Each row is a point. Each copy is the shape, with its points in the same order, turned, moved and blurred by noise. Is it also mirrored, or only turned?
In the rows, 128 means zero.

Shape (6 x 3):
[[146 108 120]
 [161 111 100]
 [ 82 119 200]
 [160 151 135]
 [142 101 117]
 [ 89 153 156]]
Copy 1 (6 x 3):
[[148 139 129]
 [147 166 126]
 [141  42 102]
 [171 145  87]
 [137 135 132]
 [127  89  70]]
Copy 1 is: mirrored
Copy 2 (6 x 3):
[[146 136 152]
 [143 164 168]
 [120  59  91]
 [172 142 126]
 [131 131 152]
 [119 103  82]]
Copy 2 is: mirrored
Copy 3 (6 x 3):
[[154 117 123]
 [154 110 101]
 [104 145 213]
 [157 169 122]
 [142 109 120]
 [ 95 173 156]]
Copy 3 is: only turned
Copy 4 (6 x 3):
[[147 106 132]
 [170 113 146]
 [ 62 122  78]
 [160 147 112]
 [145 101 134]
 [ 85 160 113]]
Copy 4 is: mirrored

Shape (10 x 4):
[[170 130  82 118]
 [117 174 147 107]
 [172 171  90 167]
 [128 148 143 163]
 [127 102 142 160]
 [144 163 145 155]
 [156 104 101 163]
 [108 174 106 164]
 [113 128  76 116]
 [156 102 133 134]]
Copy 1 (10 x 4):
[[169 116  83 122]
 [102 174 114 104]
 [176 165  83 172]
 [111 154 120 174]
 [110 117 141 170]
 [131 172 122 156]
 [149 109 111 178]
 [103 164  76 164]
 [117 111  63 129]
 [143 105 137 152]]
Copy 1 is: only turned
Copy 2 (10 x 4):
[[190 131  81 140]
 [125 188 109 103]
 [181 174  89 178]
 [124 162 137 156]
 [125 118 139 156]
 [145 179 128 155]
 [158 118 104 170]
 [109 176  84 169]
 [130 122  63 126]
 [163 116 131 133]]
Copy 2 is: only turned

Shape (11 x 6):
[[ 99 117 113  84 113 175]
 [114 129 116  99 129 166]
 [127 121  70  94 136 172]
 [180 138 147  99 149 129]
 [183 112 164 157 166  92]
 [147 153 144 151 147 160]
 [ 84 139 175 165 171  79]
 [128 167 119 131 120 134]
 [ 95 155 102 108 146 168]
 [126 164 119 161 102 141]
 [168 109 160 142 157 130]]
Copy 1 (11 x 6):
[[ 92 100 101  75 129 175]
 [102 104 100  98 137 156]
 [111  96  55  95 146 171]
 [139  74 100 119 126  91]
 [180 113 130 147 157  74]
 [131 103 110 159 127 139]
 [106 170 159 154 171  91]
 [109 134  86 133 107 127]
 [ 75 115  79 123 139 159]
 [124 151  95 141  96 145]
 [166  95 131 137 148 112]]
Copy 1 is: mirrored
Copy 2 (11 x 6):
[[ 96 121 112 101 111 196]
 [115 134 101 107 123 185]
 [109 110  89 117 156 207]
 [181 145 115  93 150 149]
 [198 140  99 132 141  90]
 [165 171  85 138 120 166]
 [116 189  84 137 114  67]
 [129 172 118 140 143 168]
 [ 98 160  80 115 135 190]
 [133 172 119 172 129 172]
 [187 132  93 122 121 126]]
Copy 2 is: mirrored

Shape (11 x 8):
[[143  94 129 168 149 112 115  89]
 [154 187 112 163 130 128 127 120]
 [116 151 131 138 168 131 123 173]
 [180 123 218 138 136 145 138 149]
 [167 102  85 203 112 126 151  84]
 [172  98  97 160 146 166 115 140]
 [121  92 124 176 130 125 112 158]
 [163 126  99 122 115 145  89 137]
 [ 78 188 150 119 142 152 105  83]
 [113  97 127 113 117 119 156 125]
 [146  62 125 128 125  83 183 127]]
Copy 1 (11 x 8):
[[165 117 147 114 181 107 138 139]
 [148 199 138 141 148 118 143 147]
 [100 140 125 179 162 134 133 128]
 [171 127 204 187 137 156 138  81]
 [208 135 130 106 165 103 177 181]
 [191 125  97 155 168 139 132 138]
 [143  98 135 161 160 121 129 174]
 [158 141  99 140 124 136 102 133]
 [ 85 183 163  91 168 175 135 122]
 [129  83 132 119 125 134 165 124]
 [154  64 137 133 131  89 194 118]]
Copy 1 is: mirrored
Copy 2 (11 x 8):
[[117 126 123 125 189 142 112  99]
 [132 182  86 172 131 124 123 108]
 [120 156 123 175 155 108 141 177]
 [162 203 195 140 165 154 133 142]
 [128 139  65 107 170 172 141  75]
 [139 130  97 154 173 189 131 147]
 [101 143 111 113 176 144 129 164]
 [138 131 107 156 122 167  94 148]
 [ 65 155 153 202 112 105 120 100]
 [124 109 147 116 128 124 155 131]
 [165 101 140  76 161 120 166 122]]
Copy 2 is: mirrored

Shape (12 x 8):
[[123 163 120  98 140 119 183 173]
 [133 127 136  94 102  93 103 121]
 [158 136 155 100 130 142 136 114]
 [142 108 161 142 167 124 143 119]
 [151  98 192 179  94 122 142 113]
 [118 159 125 121 165 168 142 195]
 [185 137 114 133 109  79 125 105]
 [106 132  90 129 150 159 163 148]
 [132 195  96 117 137 164 141 164]
 [170  70 180 200 126  89 110 129]
 [109 107 172 172 136  94 127  99]
 [113 182 132 128 164 132 150 145]]
Copy 1 (12 x 8):
[[151 169  96 114 151 127 171 129]
 [142 130 145  95 123 138  83 113]
 [147 108 143  97 160 170 135 109]
 [119  90 137 125 193 160 131 123]
 [122 109 169 182 154 185 114  85]
 [133 140 127 105 159 144 188 180]
 [181 117 120 147 149 145  68 112]
 [128 108  97 119 135 123 177 160]
 [185 131 134 109 122 119 179 172]
 [104 102 165 192 182 195  69 127]
 [109  89 167 162 174 129 109  98]
 [160 135 146 116 176 114 173 134]]
Copy 1 is: mirrored
Copy 2 (12 x 8):
[[157 123 113 118 156 117 185 201]
 [145 107 124  94  99 123  92 153]
 [165 148 123 119  92 116 147 157]
 [132 155  83 129 104  99 166 125]
 [119 122 135 176  53 104 161 116]
 [116 161  73 126 140 148 175 206]
 [175 119 121 161 112 112 101 135]
 [129 137  92 119 159 163 184 146]
 [152 167 119 134 158 166 144 197]
 [108 124  69 185  51  82 135 102]
 [ 86 131 115 138  84  83 147 104]
 [126 167 113 120 160 117 167 175]]
Copy 2 is: mirrored
Copy 3 (12 x 8):
[[117 182 122 114 156  88 185 100]
 [134 118 121  91 110  88 114 133]
 [154 117 155  99 135 119 158 115]
 [131  96 162 148 162 102 149 111]
 [102  97 206 150 107 116 136 151]
 [133 183 120 131 202 131 169 129]
 [162 118 130 145  76  81 137 119]
 [104 147  98 143 163 143 175 102]
 [150 199 107 124 154 146 160 106]
 [122  73 187 191 123  82 119 175]
 [ 94  92 175 157 136  97  99 111]
 [133 174 136 134 172 115 142  82]]
Copy 3 is: only turned
Copy 4 (12 x 8):
[[106 172 124  88 131 151 114 159]
 [143  96 158  98 101  87 119 114]
 [152 109 154 109 131 149 155 103]
 [130 105 136 153 165 154 134 122]
 [169 105 162 188 125 148 110  92]
 [135 132 103 107 145 162 140 209]
 [170 142 123 107 131  95 127  73]
 [ 92 143  92 124 122 157 143 160]
 [135 162 110  87 111 139 177 172]
 [192  90 123 193 163 122  91  91]
 [118  93 145 191 152 108 121 109]
 [116 153 139 116 150 133 162 173]]
Copy 4 is: mirrored

Shape (12 x 9):
[[114 164 112 201 103 140 174 132 132]
 [132 132 173 153 104 135 143 104 127]
 [ 84  86 151 113  72 108 137 149 163]
 [156 173 104 120 137 167  92 104 105]
 [ 83 170 130 135 132 119 153 106 110]
 [118 171 121 168  89 107 112 119 186]
 [128 179 109 196 103 179 152 187 121]
 [ 93 122 142 145 151 108  86 135 107]
 [154 100  77 104 137 107  84 171 106]
 [159  93 166 116 109 122 119  94 183]
 [ 77 102 132 133 167 157 134 168 127]
 [138 119 177  99 168 132 124 149 129]]
Copy 1 (12 x 9):
[[143 212 110 147 109 153 145 116 107]
 [130 167 154 110 137 126 111  95 109]
 [117 135 161  75  64 139 100 156 120]
 [110 132  80 152 162 101 129 108 165]
 [ 77 187 110 121 115  97 138 110 110]
 [149 206 122 120  95 114  86 144 161]
 [136 185 125 185 119 188 168 134 129]
 [ 96 133 133 159 119  87  90 154 100]
 [147  77  97 148 103  81 140 174 135]
 [155 134 144  58 152 107  73 143 142]
 [ 70 125 129 136 133 143 133 174  91]
 [ 95 117 169 114 166  95 132 152 125]]
Copy 1 is: mirrored
Copy 2 (12 x 9):
[[109 172 119 187 104 116 182 124 101]
 [136 138 171 134  97 125 147 104 104]
 [ 71  91 165 112  91  90 125 114 153]
 [142 178 113 124 122 181  88 123  99]
 [ 86 179 142 143 142 122 132  83  95]
 [125 184 129 151  91  97 129 112 168]
 [ 96 174 111 206  82 149 148 161  99]
 [120 119 134 158 159 115  83 119 110]
 [120 106  78 104 132 122  75 179  98]
 [155 111 177  82 110 122 144 119 161]
 [ 68  99 152 157 161 155 125 148 126]
 [114 118 192 109 153 137 105 158 100]]
Copy 2 is: only turned
Copy 3 (12 x 9):
[[112 194  97 159  72 126 164 122 119]
 [115 154 170 142  96 145 143 116 146]
 [ 72  93 148  92  85 102 130 130 132]
 [186 182 120 117 136 162  90 116 125]
 [119 185 130  94 125 137 164 100 101]
 [ 95 188 111 134  95  91 100  95 156]
 [124 201  75 165  86 141 136 180 111]
 [118 120 134 136 170 126 134 106 105]
 [189  97 112 114 144  86 100 150 109]
 [127 115 174 115  98 122 105 103 197]
 [109 108  93 107 147 157 168 150 128]
 [140 122 166 102 162 142 143 155 163]]
Copy 3 is: only turned
Copy 4 (12 x 9):
[[ 96 158 101 184 110 147 137 150 187]
 [131 176 126 150  83 118 132 103 150]
 [128 148  79  95  99  53 158 121 163]
 [134 125 140 114  72 184  92 140 124]
 [ 80 160 148 120 131 141 127 127 154]
 [129 131 108 133  88 118  94 122 228]
 [116 165  99 184  92 146 112 215 163]
 [114 131 120 119 126  97  78 117 114]
 [150  55 113 105 107 110 113 157 101]
 [192 141  98 112  83 109 133  69 162]
 [128 166  79 110 163 119 117 157 110]
 [178 161 145  99 127 110 120 129 105]]
Copy 4 is: mirrored

Shape (14 x 11):
[[ 99 144 136 177 151  93 164 176 146 175 134]
 [171 112 106  67 130 151 153  95  66 104 163]
 [128  83 134 120 168 111 111 125 131 154 105]
 [149 107 150  93 133 102 139  97  81 110 171]
 [120 119  97  87 124  98 146 139 108 112 137]
 [ 98 191 160 163 156 116 121 173 130 148  82]
 [164 174  93 114  93 154 133  72 157 107 160]
 [162 136  93  80 167 125 139  94  96 132 152]
 [147 127  67 175  83 167 117 129 134 130 141]
 [ 83  87 105 175 143 156 147 133 163 124  96]
 [ 79  92 144 110 163 108 106 164 134 163 132]
 [118  89 107 136 101 210 150 140 166 159  96]
 [ 77 140 130 125 147  99 137 117  84 165 137]
 [148 113 112 101 112  92 142  98 107 145 119]]
Copy 1 (14 x 11):
[[116  91 130 215 111 128 100 157 139  92 151]
 [140 107  82  55 111 107 171 112  96 155 151]
 [124  89 120 124 145  93  89 145 131 129  87]
 [127 110 146  83 106  82 140 121 105 126 163]
 [106 112 103 112  81 111 136 144 125 101 129]
 [131 153 148 217 129 134  84 164  84  86 104]
 [168 183  95 114 107 142 164  93 160 139 144]
 [148 112  74  86 141 109 135 112 105 105 156]
 [161 152  81 174  91 117 142 119 158 189 112]
 [114  95 114 195 127 126 142 146 165 136  58]
 [ 77  91 130 134 121 107  77 186 134 120 110]
 [130  92  99 160 113 192 133 143 158 188  66]
 [ 63 126 136 143 117 109 109 112 101 119 140]
 [143  97 123 108  94 106 116  93 118 108 117]]
Copy 1 is: mirrored
Copy 2 (14 x 11):
[[117 146 123 189 184 113 187 127 140 175 133]
 [162 134  77  56 102 166 173 130 114  93 183]
 [138 100 120  99 178 126 130 107 131 143 128]
 [155 137 122  85 130 127 159 104 116  94 193]
 [132 131  86 110 125 107 159 145 113 100 144]
 [109 186 156 142 160 116 156 138 114 198  91]
 [116 196  65 103  85 167 147  89 177 108 140]
 [145 157  63  60 149 147 164 121 125 117 166]
 [144 146  62 169  89 184 116 117 148 145 129]
 [101 101 107 174 158 171 144 105 127 128  79]
 [ 99  94 137 123 186 107 129 151 130 147 147]
 [114  78  99 137 108 192 152 125 176 160  81]
 [ 96 135 113 119 154 109 168 113  90 165 170]
 [153 124  83  98 124 101 158  89 129 126 148]]
Copy 2 is: only turned
Copy 3 (14 x 11):
[[115 136 159 178 169 112 175 179 131 144 163]
 [131  71  86  72 106 115 161  72  81 114 134]
 [112  97 118  97 183 100 107 144 118 141 148]
 [120  76 139  89 122  76 154  84  94 123 137]
 [126  81  99 137 125  96 155 116 118 117  99]
 [156 182 162 169 176 111 133 167  94 136 135]
 [163 146  96 121  97 132 152  36 164 125 150]
 [143  79  88 116 152 108 158  63  96 144 142]
 [135 143  74 141  80 131 123 120 146 113 195]
 [ 73 159 106 128 161 147 117 170 147  98 166]
 [101  84 162 141 167 124  99 163 115 139 132]
 [105 145  90  82 117 190 118 166 157 127 164]
 [ 86 117 141 150 145 101 149 126  83 173 132]
 [123 106 101 101 125  74 150 110 125 156 125]]
Copy 3 is: mirrored
Copy 4 (14 x 11):
[[140 155 137 165 167  45 152 157 120 162 136]
 [131 102  77  53 143 157 139 101  89  83 134]
 [111  79 142 129 153 113 113 138 121 146  93]
 [121  99 123  71 128 102 121  95  94  92 143]
 [110 126  78 100 138  87 125 125 112 102 100]
 [153 198 173 154 178  87 125 143 115 148  81]
 [151 156  59 125 154 153 117  49 146 112 143]
 [123 104  88  73 185 127 126  95 102 117 122]
 [155 150  56 178 128 157 105 125 106 138 142]
 [100 123 112 212 139 131 161 142 117 137 100]
 [ 83 114 147 130 154  85 108 177 133 137 109]
 [130 134  97 173 123 185 164 165 162 156 112]
 [ 85 152 134 105 149  83 128 128  84 164 123]
 [133 107  91  94 125 102 124  97 110 147 101]]
Copy 4 is: only turned
